Each row of a before or after table is a point. The points were changed in one or more steps. Then noise was added and the rows were shuffled. The steps act on columns, c1 being the first. Write out the steps. A step turns or swaps two columns, mirrors them in a line or flattens them onto one, adds a multiple of one to another, or multiplies or shifts one. Angles are multiples of 10 degrees, from the lower column toward the higher: turns from -170 to 170, lines from 10 to 170 but not 90. Use the fewest steps. Two steps may share a column if one is a turn and the other turns, adds or multiplies; they go together, in the order done. Otherwise the lowest column goes first.

Before, 9 rows:
3 1 0
4 -5 -2
4 -7 2
6 9 -12
-18 -9 -6
-3 -4 0
9 20 -1
1 0 -7
-5 8 -15
After:
59 59 -1
53 3 0
32 -27 -6
47 -12 -1
45 24 -15
57 27 -12
51 0 -7
55 -16 -2
54 -21 2
Steps: shift c1 by 50; multiply c2 by 3

Before (11 x 8):
-2 1 3 -14 28 -13 6 31
32 10 -40 -18 3 4 -4 12
-21 15 -39 -1 14 -48 3 -34
-29 -3 17 -48 2 4 32 -42
-23 10 34 4 -46 -32 9 -13
-16 9 -7 -6 -13 -15 -41 -8
-34 -34 -22 -12 37 -22 -6 -8
-11 -8 27 2 17 10 0 -5
-4 45 44 -6 -6 -25 43 -23
-7 9 -11 -4 7 29 16 23
16 -11 8 19 20 -11 2 -26
After (11 x 8):
12 36 5 0 -11 -15 -24 -15
1 8 24 3 15 -52 10 -48
2 7 -50 16 -8 -27 59 -8
13 5 7 -10 30 -13 10 26
-26 17 40 -14 2 5 6 12
13 -7 -30 -4 15 12 -4 1
13 -3 18 1 5 28 19 14
27 -14 16 -25 38 -22 -19 -24
19 -2 -40 10 -44 -36 10 -7
-21 -16 -15 13 23 -7 -14 -16
17 -6 -32 -45 2 4 37 -41
Steps: turn c3 and c8 by -160 degrees; turn c1 and c8 by 160 degrees; turn c2 and c4 by 30 degrees; turn c2 and c7 by 40 degrees

Before:
23 -13 -7 -1 22 10 31 7 -15 -6 33 -9
33 -34 6 -12 -33 15 38 -41 -21 -5 30 30
50 32 -12 29 -41 -29 18 -15 -29 27 13 15
-13 -2 -23 -33 -20 -40 9 -6 -18 21 -37 5
2 20 5 -10 29 -10 -14 1 18 -10 -1 11
-4 17 -1 -35 29 -40 -29 7 -22 35 14 18
0 -9 -60 30 -35 -12 -14 -4 -49 -9 18 37
4 26 -4 -35 24 19 35 5 -37 -26 -14 14
After:
-14 -4 13 -54 -19 6 9 -6 4 21 -37 40
-5 17 5 -57 29 19 -29 6 20 35 14 40
1 -10 32 47 -34 38 -13 -4 14 -9 19 13
3 18 -5 -17 31 10 -16 2 -12 -8 -1 11
4 27 8 -59 23 15 36 4 31 -24 -14 -19
34 -35 3 -20 -33 29 38 -41 21 -4 30 -15
51 31 10 48 -40 14 19 -15 20 27 15 31
22 -11 5 -1 22 -10 31 7 9 -6 33 -9
Steps: turn c3 and c9 by 150 degrees; multiply c3 by 0.4; multiply c4 by 1.6; turn c6 and c12 by -90 degrees

Before, 9 rows:
7 -11 12 12 12 1 -6 26 4 10 -23 -21 4 32 -4 11 -1 11 12 -8
2 7 -3 -11 -5 2 30 30 8 3 0 2 -11 0 -5 5 -8 -12 4 -15
5 3 22 -20 16 8 -24 12 25 23 17 -27 -8 -13 7 22 -16 5 -12 6
2 1 11 18 20 -24 12 24 -12 28 -3 -19 -11 17 -2 36 1 1 19 7
-6 3 -10 -6 22 6 27 2 7 -14 28 2 -9 9 29 19 6 -5 2 -9
-19 -1 14 -9 -32 19 -13 10 6 -9 -34 3 7 4 4 0 -6 27 4 15
20 21 14 -1 11 -8 6 -1 1 16 10 1 -12 18 3 16 -27 -17 -13 -17
1 9 -4 -16 -4 -14 25 -13 -9 5 -10 2 -8 6 23 21 -11 -24 22 -11
20 20 -8 -6 12 -2 30 -3 -1 -8 -13 -4 -3 6 18 -11 -20 -12 13 6
After, 9 rows:
2 0 11 18 23 -25 25 -9 7 37 -3 -17 -12 17 -2 36 1 1 20 7
-19 -1 -33 -8 -6 19 -25 13 -10 0 -34 -4 8 4 4 0 -6 27 4 15
6 -11 6 12 15 1 -12 1 -7 25 -23 -25 4 32 -4 11 -1 11 11 -8
5 3 8 -20 18 9 -48 -19 -31 24 17 -21 -8 -13 7 22 -16 5 -12 6
19 21 3 -1 16 -9 11 -9 -6 12 10 6 -12 18 3 16 -27 -17 -13 -17
19 21 14 -6 0 -3 61 0 4 -7 -13 -4 -3 6 17 -11 -20 -12 13 6
-5 3 25 -7 1 6 54 10 -3 -10 29 -3 -8 9 29 19 6 -5 2 -9
2 8 -1 -10 -7 2 60 20 -7 22 0 -9 -11 0 -5 5 -9 -12 3 -15
1 8 -2 -15 -3 -14 50 -11 10 -5 -10 8 -7 6 22 21 -10 -24 22 -12
Steps: turn c3 and c9 by -160 degrees; turn c3 and c5 by -60 degrees; multiply c7 by 2; turn c8 and c10 by 40 degrees; turn c8 and c12 by -30 degrees

Before, 12 rows:
-2 11 -14 -22 6 -6 0 1 -3 14 -9 7 -10 2 2 -2 8 9 -2 2 -3 6 -10 10 -6 3 3 -7 -12 -4 2 1 11 -8 -10 21 11 16 -10 12 -17 -10 2 8 27 11 -6 1
3 -39 -1 -17 -8 6 -16 3 0 -8 2 8 3 -2 -13 5 0 8 -4 21 2 8 -19 11 -11 5 29 -13 -16 7 2 4 11 28 -10 5 -3 2 -2 14 1 -9 3 5 6 7 2 -4
-2 8 -6 -11 3 -8 5 2 -17 -3 -3 1 -10 -4 7 6 8 -4 22 8 15 1 -14 4 -5 4 11 37 -3 -8 2 -13 -27 -6 -15 0 4 3 -1 12 8 -10 2 12 4 6 3 34
-5 10 4 5 4 0 12 12 0 -10 -12 0 -5 -21 12 -8 -12 2 -11 -3 -3 2 -11 5 2 -8 3 -7 -9 4 -10 -4 10 -4 -4 10 -2 0 -27 10 8 -10 1 11 -3 11 -7 -5
1 -6 11 -18 0 -10 12 -6 -6 -3 -17 2 1 -9 12 7 7 9 17 4 -10 -4 -8 -17 -8 -17 4 9 -10 12 1 -7 8 -13 -1 8 -26 12 -2 -7 9 -1 -2 -3 15 4 19 0
-19 6 6 1 2 -6 12 10 -1 12 29 -35 -9 2 10 4 10 -7 18 12 8 -2 -18 12 9 -8 2 -13 -11 10 -3 -6 3 -12 6 2 -3 -5 5 -3 -60 8 4 8 24 5 -1 20
5 3 0 2 10 6 -11 12 1 3 -9 8 3 -4 4 -1 9 -23 -3 4 -9 3 -45 11 -14 1 15 -13 -8 2 2 -9 7 9 -7 -2 -7 5 1 12 10 -9 6 5 -5 0 1 2
4 1 6 -6 -1 -3 -5 5 -16 7 -5 -8 0 -10 15 -17 4 6 7 0 -4 -2 -10 -17 -3 2 1 -4 -7 -11 -2 18 11 -12 2 -1 5 0 -3 -3 6 5 -10 12 -6 5 -8 4
2 -10 6 0 10 -6 14 -20 3 -11 -16 8 3 -6 2 0 -9 -3 4 -4 -1 24 -17 6 3 -4 22 5 -4 1 -15 -14 -25 6 -4 1 5 -1 -21 1 -5 9 -3 -2 0 0 1 -1
-7 -20 11 -2 -16 -1 12 9 -17 -3 4 -1 2 4 -8 -12 9 7 -7 0 -7 3 -18 -3 3 4 1 -6 -44 -18 -4 -12 2 -13 9 17 -22 8 6 4 -21 1 -19 -6 7 1 0 -4
-16 -3 2 2 10 6 5 2 -13 -9 -10 -9 -1 5 2 0 6 9 -3 -8 2 1 -12 -8 -17 6 1 -12 -3 -19 2 0 3 -10 0 0 1 -3 3 -6 -25 8 4 -10 29 3 -8 -3
-2 6 10 4 15 12 12 11 -8 7 -2 8 -7 0 5 -36 9 -7 -8 0 -7 -5 -9 1 8 2 -1 -13 -12 -4 -6 -11 8 -12 -8 -1 -3 -4 -5 -3 8 -9 -1 -13 -2 -1 7 -4
After:
-19 6 6 1 2 -6 12 11 -1 -15 30 -35 -9 2 10 -2 -3 -7 18 12 8 -2 -18 13 9 -8 -50 -2 -11 10 -3 -6 3 -13 6 2 -2 -5 5 -1 -32 8 4 16 25 5 -1 20
-16 -3 2 2 10 5 5 2 -13 5 -11 -9 -1 5 1 -5 -9 9 -3 -8 1 1 -13 -8 -18 7 -22 -3 -4 -19 2 0 3 -11 -1 0 0 -3 2 -2 -13 8 4 -6 29 3 -8 -3
4 1 5 -6 -1 -3 -5 4 -16 -8 -5 -9 0 -10 15 -15 0 6 7 0 -4 -2 -10 -17 -3 1 5 -7 -7 -11 -2 18 12 -11 3 -1 3 0 -3 -1 3 6 -9 20 -6 5 -8 3
-2 11 -14 -23 5 -6 0 2 -3 -16 -9 7 -10 1 2 -5 1 9 -2 1 -3 6 -10 10 -6 3 -14 -2 -12 -5 1 0 11 -7 -9 22 8 16 -9 4 -12 -10 2 25 27 11 -6 1
3 -39 -1 -17 -8 5 -15 3 0 6 2 8 3 -2 -13 -2 -4 8 -3 22 2 8 -19 12 -11 6 15 0 -16 7 3 4 11 29 -10 5 -2 2 -2 6 -24 -10 4 16 6 7 3 -4
4 2 0 2 10 6 -11 13 1 -7 -8 8 3 -5 4 -6 -6 -23 -3 5 -9 3 -46 11 -13 1 15 -4 -8 2 2 -9 6 9 -6 -1 -6 5 1 5 -8 -9 6 4 -5 0 2 2
2 -11 6 0 9 -6 14 -21 3 14 -16 8 3 -5 2 3 2 -3 4 -4 0 24 -17 7 3 -4 6 1 -4 1 -15 -14 -25 6 -4 1 3 -1 -20 0 -21 9 -3 -1 -1 0 1 -2
-2 8 -7 -11 3 -8 5 2 -17 -2 -3 1 -9 -4 7 20 -8 -4 22 8 15 1 -15 3 -5 4 13 11 -3 -8 1 -14 -27 -7 -16 1 2 3 -1 5 -5 -10 2 21 4 7 3 35
-7 -21 11 -3 -16 -1 11 9 -17 -2 3 -1 2 3 -8 -12 -9 7 -6 -1 -6 3 -18 -3 4 4 -18 -6 -43 -18 -4 -12 2 -14 9 17 -15 8 6 1 -10 1 -19 -5 8 0 1 -4
-5 9 4 5 4 1 12 12 0 15 -12 0 -5 -21 12 -9 6 2 -11 -3 -3 2 -11 5 2 -8 8 -5 -9 4 -10 -3 10 -5 -4 10 -1 1 -27 4 1 -10 1 28 -3 11 -7 -4
-3 6 10 4 15 12 11 11 -8 -11 -2 8 -7 0 6 -33 -4 -8 -8 0 -7 -6 -8 1 8 3 6 -19 -12 -4 -6 -12 8 -12 -8 -2 -2 -5 -5 0 5 -9 -1 -15 -2 0 6 -4
1 -6 11 -18 -1 -10 11 -6 -5 -1 -17 2 1 -9 12 9 -8 9 18 4 -10 -4 -8 -17 -9 -17 10 6 -11 12 1 -7 8 -14 0 8 -19 12 -2 -3 1 -1 -2 4 16 4 18 0
Steps: turn c10 and c17 by 150 degrees; flatten c16 and c28 onto the line at 30 degrees; turn c27 and c41 by -60 degrees; multiply c37 by 0.7; multiply c40 by 0.4; add 1.5 times c46 to c44

Before:
-18 -31 -34 -7 -34 -17 13 -13 11 -16 -8 -4 31 -9 -26 20 -27 -20 22 -8 -1 -2 -14 -3 21 11 20 -4 -26 -28 4 -3 -7 -3 10 -19 15 -13 -20 6 12 5 -6 9 25 1 5 -21 24 -18 -1 -3 13 5 -7 4 35 -23 -4 19 9 -12 1 6
-14 -60 -14 -17 18 -14 8 -6 -2 -3 2 3 -1 -11 -18 -7 -4 -13 15 -28 18 2 -12 22 -4 13 -1 9 -11 4 13 10 -4 24 7 -12 20 -36 -9 1 12 4 9 -8 4 -18 0 18 -21 4 32 0 12 10 5 14 -6 6 2 -7 -36 -27 8 -13
6 -16 -28 -11 0 12 -22 8 10 1 -24 15 -26 11 -5 11 -11 -19 -1 -8 -18 -3 -17 13 12 -2 -3 -1 -3 -10 -2 7 -22 12 -4 -15 19 -17 -15 4 37 9 -36 5 12 -23 22 14 -24 11 21 7 38 13 6 -11 -16 -36 -11 21 -9 12 -21 16
-8 5 -11 25 17 3 3 21 25 -6 -13 0 -17 -18 -20 7 -9 1 19 5 -18 -25 -2 -17 -6 -11 -8 -14 10 -17 31 -13 1 -4 -2 -30 6 12 15 -16 18 -1 16 2 26 -20 -13 -27 -5 0 5 19 -22 17 14 23 6 -21 -27 -9 12 5 24 -28
27 -5 -26 21 -21 7 9 9 22 -7 12 -10 3 6 -30 -4 -6 -6 -10 3 4 19 8 -11 31 -17 -9 7 16 -1 20 4 10 2 -8 1 13 1 -26 -1 9 -24 23 5 30 -28 24 -3 -11 18 -1 -1 25 -9 -6 34 6 -13 -9 1 -28 -29 -4 -10
-10 -12 -10 -5 -15 2 18 -18 0 -26 23 17 0 3 9 10 4 -20 12 1 0 1 -6 -15 -24 -19 9 -18 17 -23 6 11 -6 14 12 19 5 -19 -13 -17 -1 -5 -31 -6 -4 -2 -21 5 18 5 18 2 11 16 -11 -4 -5 22 6 13 -25 -9 -10 2
1 -12 10 -15 6 -1 2 27 18 -41 -5 15 -16 -6 -12 -7 2 -5 23 -41 5 13 15 6 -7 -21 -1 -7 -17 -7 1 10 -14 -11 -14 -11 11 12 -20 -7 10 -16 -9 -1 -3 -4 21 -1 19 22 40 -3 -2 -20 13 -2 -1 -4 -19 27 -25 -8 -25 21
-28 12 -31 4 -22 0 23 -8 23 -9 -39 10 -18 -12 -10 2 11 -9 44 -8 7 -8 -7 29 -7 12 -6 -22 8 -7 1 -12 1 -10 -37 4 4 0 -20 -7 -7 31 6 -5 0 -12 -14 9 0 -27 -24 -1 7 19 -2 -8 12 -1 -23 32 -33 0 -7 -1
-45 21 -19 7 12 -21 24 7 -5 -20 -1 -12 16 -27 -28 -16 -8 -36 -7 -6 7 -6 -18 41 -20 2 13 14 -25 15 16 8 -18 -2 -2 0 4 -3 11 9 7 -7 -15 -13 20 -13 3 -7 -12 -16 0 16 12 2 15 3 -2 -7 -2 21 -10 -4 -8 10
10 -12 -33 -7 -8 -36 -18 13 20 0 -23 -4 10 -2 3 1 14 14 -13 -13 2 17 5 20 22 0 -16 -20 -3 -5 42 14 10 14 -4 -6 15 3 -3 -4 15 -20 -7 4 0 7 -7 -21 -18 -3 18 9 6 3 -16 19 1 3 3 -2 31 21 -12 -30
8 14 -1 8 -20 4 17 19 -5 -3 11 13 -8 1 -10 15 1 3 0 -17 20 4 8 4 12 1 14 14 -1 -12 5 -21 -3 16 -6 11 -3 6 -23 -23 5 3 7 17 13 16 13 12 -19 3 -19 11 1 4 -5 2 -37 -5 17 -3 -4 -27 7 -10
-6 13 -19 16 5 -14 19 -22 10 7 21 -3 1 -26 2 13 25 -6 21 -5 -1 -6 -18 5 -8 -12 -2 17 -1 -13 4 21 -24 2 -4 -19 6 -9 -3 -11 9 13 -31 8 4 13 10 -21 28 -11 -7 2 1 -17 -4 5 -33 -11 16 16 -12 -9 -10 20
-4 -5 -33 35 -11 -18 0 45 21 -3 -11 4 3 -14 25 -17 -36 -6 27 -28 7 -28 -13 18 7 0 -19 28 -2 -8 -2 -29 15 2 3 -18 -6 -15 -10 13 13 -1 -9 4 -18 8 -22 -8 -6 -16 -3 7 9 7 30 14 6 -5 -2 8 7 -19 -4 -14
13 -9 -10 9 3 -19 18 11 10 31 21 2 22 -5 28 20 11 -6 11 0 13 -21 20 5 6 6 -3 12 5 -1 29 16 0 7 8 -11 19 -7 -13 -1 -9 22 0 12 21 1 -2 -4 -1 7 0 -14 22 -8 26 -14 -11 14 -1 16 -15 -1 18 11
After, 14 rows:
1 -15 10 -17 6 -1 -2 28 18 -40 -2 15 11 -4 -20 -7 -17 -5 18 -38 6 12 17 6 -6 11 -2 -5 -17 -5 0 12 -17 -12 -15 16 11 10 -20 -3 10 -13 5 -17 -1 -4 20 -4 20 25 41 0 3 -19 13 -1 0 -4 -20 25 -31 -9 -23 11
-29 13 -32 2 -21 2 22 -10 22 -12 -39 12 19 -13 -24 2 -7 -10 35 -10 7 -8 -9 26 -6 -2 -9 -20 9 -3 -2 -12 0 -12 -38 -6 4 0 -19 -6 -8 32 -4 13 -1 -13 -10 3 2 -27 -25 1 10 20 0 -8 11 1 -22 34 -30 2 -9 -13
8 11 0 8 -18 1 15 16 -5 -2 10 14 3 -1 -11 15 -7 6 -5 -18 21 5 7 2 15 -15 14 15 -1 -12 4 -25 -4 16 -5 -13 -3 6 -25 -24 0 2 -2 -5 10 11 14 13 -21 5 -18 10 -1 5 -5 2 -35 -5 16 -3 1 -25 4 -10
-14 -61 -15 -15 20 -13 8 -7 0 -3 1 4 -3 -11 -24 -4 0 -13 5 -28 19 4 -9 21 -7 0 -4 10 -10 3 15 13 0 25 5 7 23 -36 -8 3 13 6 -12 14 4 -16 0 23 -21 6 33 2 4 10 6 12 -7 6 5 -8 -28 -28 2 -25
4 -16 -30 -11 1 10 -21 5 7 0 -25 19 4 13 -5 11 -27 -19 -3 -8 -17 -6 -18 13 14 -3 -6 -1 -5 -11 1 5 -23 13 -9 31 17 -15 -15 5 37 12 21 -5 13 -24 20 8 -29 12 23 6 35 14 4 -8 -15 -39 -8 21 -17 12 -23 14
12 -12 -9 10 4 -21 18 11 10 31 23 0 1 -6 21 18 24 -10 22 2 14 -21 20 6 3 -12 -4 14 3 1 28 14 -1 7 7 12 20 -8 -14 -1 -9 30 -4 2 23 1 -1 -1 -1 7 -1 -13 19 -8 26 -12 -11 14 -1 12 -18 -3 18 6
-47 23 -19 4 11 -20 21 7 -6 -18 2 -12 -16 -28 -26 -17 8 -37 -13 -5 9 -6 -16 40 -22 10 17 13 -26 16 16 8 -18 -3 -3 10 5 -7 10 8 5 0 16 11 22 -13 1 -9 -11 -14 -4 15 12 2 14 5 -1 -9 0 21 -15 -1 -6 9
-8 12 -18 16 6 -15 19 -21 9 7 22 -4 21 -28 -4 13 15 -8 21 -4 -2 -6 -19 2 -10 0 -1 17 -1 -16 0 20 -25 3 -6 32 6 -10 -3 -14 9 12 18 -14 3 16 9 -23 27 -7 -4 2 -2 -13 -7 3 -34 -8 13 16 -17 -10 -7 15
25 -7 -27 21 -23 8 7 13 23 -7 12 -10 -7 6 -27 -7 3 -7 -20 2 0 19 6 -14 30 4 -8 7 15 -2 21 3 13 3 -11 -12 13 2 -24 -3 8 -25 -18 -18 26 -28 24 -2 -13 19 -2 0 25 -11 -7 34 7 -10 -8 1 -20 -29 -3 -18
-8 5 -11 22 22 3 1 22 27 -8 -15 2 0 -19 -26 6 -16 0 9 0 -17 -24 1 -19 -6 8 -10 -15 10 -18 32 -15 0 -5 -8 16 8 14 13 -14 21 4 -32 -11 27 -21 -16 -23 -5 2 4 17 -22 15 17 21 5 -21 -30 -7 21 9 29 -24
-11 -10 -8 -4 -18 2 19 -17 -5 -28 20 17 0 1 7 9 3 -21 15 -1 0 0 -7 -18 -24 13 8 -17 16 -22 9 9 -5 14 14 1 7 -16 -11 -16 -1 -7 37 -16 -4 -2 -21 5 18 3 19 2 13 18 -10 -3 -4 22 6 12 -25 -7 -9 -5
9 -11 -33 -4 -5 -34 -22 13 21 2 -26 -4 7 1 8 0 17 16 -10 -15 1 18 5 17 24 -6 -17 -19 -3 -2 44 15 7 17 -5 7 18 2 -2 -3 16 -25 0 0 2 11 -8 -23 -21 -3 16 7 1 3 -15 21 1 3 1 3 40 23 -7 -17
-2 -4 -35 33 -13 -21 -1 47 22 -1 -8 2 -33 -19 11 -18 -14 -7 35 -27 4 -27 -9 19 7 -4 -20 30 -5 -7 -2 -26 17 3 1 21 -6 -15 -12 15 13 8 -2 -2 -20 6 -23 -10 -6 -15 -2 8 12 5 29 18 5 -8 -3 5 13 -15 -4 -9
-18 -27 -33 -7 -33 -19 12 -12 11 -16 -5 -8 -39 -13 -31 17 13 -20 10 -9 -3 -3 -10 0 20 -17 20 -8 -25 -27 4 -1 -5 -5 12 20 16 -15 -20 6 11 4 -5 4 21 3 6 -22 24 -18 -2 -5 12 5 -9 6 36 -22 -1 22 5 -11 2 10
Steps: mirror c13 and c17 in the line at 60 degrees; turn c15 and c19 by 20 degrees; turn c26 and c44 by 120 degrees; add -0.3 times c34 to c53; turn c36 and c43 by 150 degrees; add 0.3 times c55 to c42; turn c48 and c63 by -10 degrees; turn c61 and c64 by 20 degrees

Before, 8 rows:
-15 5 15 6 -19 15 25 -30 24 -1 -23 -13 0 -11 15 26 -23 -18 -10 -11 -21 -6 8 -23 -1 12 7 -17 20 9 -23 -16 19 7 -6 -24 -12 25 -12 20 -3 18 27 10 -11 -23 -6 16 7 30 32 -9 -3 -15 17 3 0 10 8 3 12 5 -3 -9
6 3 14 -4 17 13 -20 -38 -15 6 -6 -18 -11 -17 -31 -15 -1 -10 5 3 -6 -20 9 15 -1 11 1 23 -6 3 26 -10 -7 13 -12 12 -7 0 26 -21 15 -29 -19 26 25 10 -9 33 8 -4 26 -10 6 15 -19 -24 19 -5 4 9 -28 0 18 15
-17 -14 -22 -11 -7 -22 18 -7 23 -18 7 6 -16 -6 5 18 -8 2 -14 -28 -5 12 5 24 -15 -3 1 24 -4 0 7 20 18 -10 -1 17 22 0 -3 -8 -28 3 -13 -9 3 -15 -15 5 -5 -5 16 6 2 18 -18 -14 -20 3 11 -7 -12 -7 -1 9
-6 4 -10 -5 -19 11 8 -18 -13 17 19 17 11 19 -31 -2 -19 -24 13 17 15 -35 28 2 10 1 -11 -5 -21 1 -5 15 -11 -7 -19 9 -3 7 -8 18 1 -3 18 -5 -4 -20 -3 16 -21 -5 17 6 -10 -4 10 10 5 -39 -2 -7 -20 3 0 -13
1 -16 -16 9 25 3 -14 -19 10 17 -1 20 -17 9 -16 0 -14 9 -16 -15 2 11 0 -6 -4 -14 15 13 -22 -22 -10 0 -14 -17 -21 -5 -7 -19 7 9 16 1 -17 1 23 0 -23 8 -4 6 -14 22 8 0 -19 -16 -18 -15 14 -6 8 16 -21 21
2 -12 -12 6 26 18 21 -38 -16 -6 -3 24 -21 13 8 -2 3 15 -26 0 6 -10 8 0 1 5 2 -9 -20 -10 12 -4 -4 12 -10 -12 26 4 -10 12 -24 -11 -14 28 8 0 19 -9 21 -15 -11 -15 32 2 -2 7 -6 -13 -9 -17 21 -15 5 -14
-15 18 -8 17 -5 -16 -19 -9 21 -27 -25 -8 13 2 -7 -11 6 19 -17 15 6 -2 15 0 -13 0 -12 2 6 -24 -6 -12 -5 -7 5 13 -22 -18 35 10 3 -9 -2 -5 5 -10 1 37 -25 10 -13 -7 -1 1 2 3 -1 -19 -13 -16 -13 -6 22 -7
-23 17 3 -22 -15 -2 27 -7 20 -12 19 -8 4 -8 -29 7 9 4 11 -20 4 12 13 -23 -10 11 -11 -2 25 -10 -8 -19 -2 -7 22 -24 4 25 1 -27 1 -20 29 2 5 -23 -22 13 20 -15 -8 19 1 18 0 -18 6 9 11 5 -19 -5 -5 14
After, 8 rows:
-15 17 -6 16 19 -17 -20 -9 20 -26 -25 -8 13 3 -7 -11 7 20 -16 13 6 -4 15 0 11 0 -12 2 6 -24 -5 -12 2 -7 4 11 15 -19 34 9 6 -10 -8 -5 8 -10 1 39 -24 10 -13 0 0 2 2 4 -1 -20 -14 -15 9 -4 23 -8
-15 8 16 6 13 15 24 -31 24 0 -25 -13 -1 -11 15 23 -24 -17 -12 -10 -22 -11 9 -23 -28 11 8 -17 20 10 -23 -16 0 6 -6 -25 -12 24 -12 20 5 18 -35 9 -35 -22 -6 16 7 29 36 -1 -4 -15 16 4 1 10 9 2 17 6 -3 -8
-17 -14 -23 -12 2 -24 17 -8 22 -17 7 6 -16 -6 5 18 -7 2 -15 -28 -3 -1 5 25 31 -4 0 25 -3 0 8 21 6 -11 -1 16 -10 1 -3 -7 -25 3 13 -8 38 -14 -14 5 -6 -5 21 -17 3 18 -19 -15 -20 2 11 -10 -25 -7 -1 9
-6 5 -11 -5 27 10 9 -17 -14 18 19 18 12 17 -31 -2 -19 -24 13 15 14 -17 27 3 -19 0 -11 -6 -22 2 -6 15 -18 -8 -21 9 0 7 -8 18 -2 -2 -6 -6 -11 -20 -4 17 -21 -5 9 30 -10 -4 10 11 5 -39 -2 -7 -10 3 0 -14
1 -16 -15 8 -20 3 -14 -19 9 18 0 20 -17 11 -14 1 -14 8 -18 -16 1 29 -1 -7 13 -13 14 11 -20 -22 -10 0 -6 -16 -21 -5 16 -20 8 8 -2 0 6 1 43 -1 -23 7 -4 7 -18 10 9 2 -18 -17 -20 -14 15 -6 10 16 -19 20
2 -12 -12 6 -41 16 22 -38 -16 -8 -2 23 -21 13 9 -1 4 16 -26 -2 6 -28 8 0 10 5 2 -7 -20 -8 14 -4 3 12 -10 -11 -8 4 -9 12 -9 -10 12 27 -5 2 20 -9 22 -15 -11 -9 30 1 -2 6 -5 -13 -9 -16 -5 -15 6 -14
6 4 14 -4 4 15 -19 -38 -14 7 -7 -19 -11 -17 -32 -15 -1 -10 6 3 -6 -10 9 16 19 11 1 24 -7 2 27 -9 -19 14 -10 12 31 0 26 -21 19 -29 22 27 59 11 -8 34 10 -4 19 17 6 16 -19 -24 19 -6 6 10 -11 -1 19 15
-23 17 2 -22 20 -2 27 -7 19 -12 20 -9 5 -8 -30 7 10 4 12 -19 3 21 14 -24 -22 11 -12 -1 24 -9 -8 -19 1 -7 23 -22 0 25 1 -26 -10 -22 -41 2 3 -23 -21 12 20 -15 -8 1 2 17 0 -18 6 11 10 5 -15 -6 -5 13
Steps: turn c37 and c61 by -50 degrees; turn c5 and c37 by 140 degrees; turn c41 and c52 by 40 degrees; turn c22 and c52 by -50 degrees; add -0.7 times c24 to c43; turn c25 and c43 by 140 degrees; add 1.5 times c28 to c45; turn c33 and c51 by 30 degrees
